Each row of a before or after table is a point. One or more steps were done to the points. Then noise was added and the rows were shuffled. The steps act on how far a point lies along the listed directions, d1 being the first. What was done? A step turns or swaps two directions, mirrors them in a line or flattens them onto one, adds a multiple of one to another, or multiplies one. Angles are multiples of 10 degrees, from the lower direction toward the higher: turns from -170 to 170, lines from 10 to 170 but not 90. Use the fewest steps. Two steps may share a direction if one is a turn and the other turns, adds or multiplies; they go together, in the order done. Otherwise the lowest direction goes first.
(in the rows, 128 means zero)

Directions:
(1): [144 163]
(2): [ 93 144]
Before (14 x 2)
[[152  88]
 [135  77]
 [100 166]
 [158 131]
 [ 86 134]
 [127 130]
 [ 87 106]
 [155 145]
 [135  74]
 [103 149]
 [147 112]
 [117 102]
 [133  99]
 [165 129]]
After (14 x 2)
[[174 136]
 [161  83]
 [130 172]
 [144 104]
 [152 113]
 [136  83]
 [155 157]
 [122 103]
 [104 111]
 [129 131]
 [ 97 125]
 [134 162]
 [153  84]
 [ 97 106]]
Steps: swap d1 and d2

Directions:
(1): [163 122 122 169]
(2): [141  93 166 117]
(3): [129 166 165 138]
(4): [ 89 113 137 161]
Before (14 x 4)
[[130 150 157 117]
 [147 133 147 138]
 [151 108 205 119]
 [164 123 135 202]
 [137 132 133 128]
 [ 72 133 135 169]
 [ 99 144 137 153]
 [100 109 152 152]
 [115 135 152 138]
 [160  75  53 156]
 [136 151 155 140]
 [134 167 140 138]
 [ 85 151 154 157]
 [112 131 127 119]]
After (14 x 4)
[[135 131 133 129]
 [128 150 157 119]
 [113 130 127 118]
 [168 125 134 198]
 [136 151 155 141]
 [151 108 204 120]
 [110 112 151 144]
 [106 147 136 147]
 [145 132 148 139]
 [118 137 151 134]
 [132 166 140 140]
 [160  75  54 155]
 [ 94 155 153 149]
 [ 86 139 132 156]]
Steps: multiply d4 by 0.7

Directions:
(1): [129 108 139 110 169  85]
(2): [110  91 150 108 139 169]
(3): [144 141 121  68 109 126]
(4): [120 104  67 125 136 132]
(5): [184  97 132 139 118 131]
(6): [104  98 135 129  83  99]
Before (10 x 6)
[[103  62 138 120 177 102]
 [138 145 106 152 141 155]
 [150 148 122 175 143 156]
 [125 130 105 156 121 153]
 [153 144  93  67  84 146]
 [129 124 153 152 147 166]
 [141 144 105 121 144 172]
 [156 147 205 131 148 135]
 [125 137 106 135 174 145]
 [112 167 114 138 148 157]]
After (10 x 6)
[[134 148 107 151 142 154]
 [133 134 106 136 173 146]
 [101  64 140 121 177 101]
 [118 132 105 156 121 154]
 [144 149  94  65  83 146]
 [128 126 153 153 147 167]
 [138 156 126 174 144 155]
 [152 148 205 131 149 136]
 [137 149 110 143 144 160]
 [138 144 106 119 144 171]]
Steps: flatten d4 and d5 onto the line at 170 degrees

Directions:
(1): [118 107 175 103 155  85 114 106 130]
(2): [ 97 142 119 130 150 124 189 104 150]
(3): [ 67 136 121 162 127 122  90 129 137]
(4): [112  94 130 127 101 156 133  80  92]
(5): [133 164 107  87 119 137 100  88 154]
(6): [107  82 106  89 141 152 124 155 152]
Before (10 x 9)
[[ 83 183  95 171 123 113 134 149 159]
 [ 86  78 171 129 148  97 118 162 123]
 [184 121  92 113 108 169 174 131 105]
 [157 122 134 148 103 152 121  99  74]
 [ 93 165 119 172 127 120 117 136 155]
 [104 117 164 172 150 100 143 118 110]
 [120 133 150 124 142  79 119 103 126]
 [ 90 173 105 164 125 135 123 146 157]
 [179 159 105 106  87 152 122  96 125]
 [ 76  72 135 120 137 123 155 120 117]]
After (10 x 9)
[[144 120 133 162 109 155 149 108  77]
 [ 97 183 117 159 125 122 103 132 154]
 [132 129 127 131 114 137  71 123 121]
 [100 195 101 157 112 107  95 136 156]
 [102  86 153 105 126 117  68 163 131]
 [145 137 124 147 119 133 206 104 120]
 [106  88 129  84 110 133  77 104 122]
 [121 123 116 120 134 111 120 128 135]
 [103 167 118 163 122 121 102 130 156]
 [188 131 124 116 114 141 164 110  95]]
Steps: flatten d1 and d6 onto the line at 50 degrees; swap d2 and d5

Directions:
(1): [150 155 148  75 154 106 122 179 128 137 148 139]
(2): [ 77 136 150  83  83 124 104 106 127 141 139 115]
(3): [123 140 115 168  98 110  70 171 134 110 135 129]
(4): [ 63  92 127 136 155 124 152 168 139 122 136 128]
(5): [130 102 191 137 143 112 102 116 136 123  90 163]
Before (14 x 12)
[[140 134 134 139 123 103  99 175 123 117 144 124]
 [157 139 123  93 130 125 144 137 124 136 125 141]
 [ 96 128 107  84 126 147 161 130 116 139 142 105]
 [133 142 139 109 129 124 125 141 124 122 126 137]
 [133 129 142  90 166 140 164 132 145 145 142 141]
 [ 79 100 107 193  98 151 120  75 133 108 107 110]
 [118 140 156  84 123 133 137 133 138 143 150 122]
 [111 134 122  93 114 152 168  90 136 146 140 117]
 [137 143 145  97 125 130 149 118 129 145 143 127]
 [154 156  92 117 102 128 111 163 126 123 157 124]
 [133 125 142  82 153 131 163 134 132 136 130 122]
 [ 46 137 143 108  35 114  66 115 126 138 148 124]
 [109 128 148  78 140 131 152 124 134 135 127 124]
 [129 135 138 103 139 125 156 116 129 137 123 136]]
After (14 x 12)
[[139 138 159 115 107 107  74 163 135 119 130 154]
 [145 144 120 144 108 105  87 179 124 118 151 120]
 [147 123 137  77 162 137 171 127 133 136 129 119]
 [  7  89 127 154  97 107  98 187 140 121 150 138]
 [152 137 134  85 170 150 174 121 139 148 142 139]
 [145 137 133  81 122 124 140 128 124 144 127 138]
 [102 104 165  97 151 139 173  97 145 145 115 142]
 [ 89  90 128 208 117 142 112  81 136 102  93 125]
 [126 142 126 111 128 131 133 140 122 122 135 128]
 [126 131 131 100 145 129 169 115 129 141 127 129]
 [112  96 162  96 166 129 158 136 129 135 105 147]
 [108 126 151  96 140 138 155 149 144 140 148 126]
 [112 119 135  86 161 138 176 134 133 133 130 124]
 [121 130 149  91 133 128 155 124 134 142 144 129]]
Steps: mirror d1 and d5 in the line at 170 degrees; turn d2 and d4 by 60 degrees; multiply d3 by 1.3

Directions:
(1): [ 98 181 103 111 113 151 158 146 128 161 169 140 141 140 160 159 160 149]
(2): [137 144 146 142  95 108 119  95 147 156 103 101 121 102 108 117 173 190]
(3): [159 115 171  75 133 118 122 148 157  96 157 127  96 138 172 114 148 151]
Before (14 x 18)
[[138 142 151  79 123 140 134 158 135 114 170 117 116 141 173 136 153 143]
 [123 125 133 135 123 139 134 132 129 109 125 118 134 121 132 150 116 128]
 [132 119 153 104 146 135 129 135 142 104 145 129 116 142 140 121 129 117]
 [103 135  95 206 106 121 119  61  94 177  58 118 148  80  62 130 157 143]
 [130 174 127 127  93 143 135 110 122 170 148 146 130 127 143 150 189 185]
 [145 130 108 150 138 122 129 110 120 128 109 131 140 123 116 122 117 102]
 [143 160 128 113 128 134 131 141 131 122 138 124 114 129 146 142 136 126]
 [101 168 113 111 119 136 158 153 122 142 156 141 147 117 143 143 120 112]
 [106 173 113 204  99 113 141  83 120 172  70  91 144  89  50 133 137 178]
 [138 121 149  91 137 140 138 156 156  93 157 150 110 154 170 109 113 132]
 [132 107 128 180  98 116 105  70 113 159  68 114 142 108  71 111 125 118]
 [100 213  74 141  81 137 170 106 130 200 140 121 143 115 114 155 193 197]
 [130 171 129  96 117 135 153 124 153 174 161 136 132 102 173 152 190 189]
 [144 119 136 173  98  77  91  76 150 166  61  97 132  81  81 105 144 169]]
After (14 x 18)
[[161 133 162  75 134 121 135 132 165 135 158 134 111 106 183 130 175 179]
 [171 123 172  98 112 124 111 118 139 119 145 143  99 131 155 119 171 175]
 [138  95 135 173 106 114 101  76 114 146  69 116 139 113  77 107 116 108]
 [151 123 115 146 138 119 125 109 123 122 108 130 136 122 117 119 116 105]
 [124 123 135 136 123 138 133 132 131 107 123 117 132 120 131 148 116 129]
 [146 157 131 113 129 133 130 142 132 121 138 124 112 127 145 141 136 128]
 [196 102 181  80 121  87 114 117 173  86 126 107  72 120 140  86 160 183]
 [157  70 154 169 133  94  87  71 114 111  52 112 108  85  79  91 133 130]
 [104 164 109 114 119 159 158 152 142 137 161 154 137 152 161 135 126 139]
 [162 105 172 165 129  88 110  96 143 102  64  86 105  96  67  92 112 160]
 [123 160 133  88 117 148 143 158 128 133 172 119 126 142 169 147 158 145]
 [104 151 123 121 134 152 146 132 132 137 149 132 135 141 133 141 139 120]
 [142 124 161  86 131 112 134 152 143 100 145 131 116 114 148 113 114 119]
 [131 125 118 176 105  90 100  87 138 169  72 108 143  90  85 117 132 147]]
Steps: swap d1 and d3; multiply d2 by 0.7
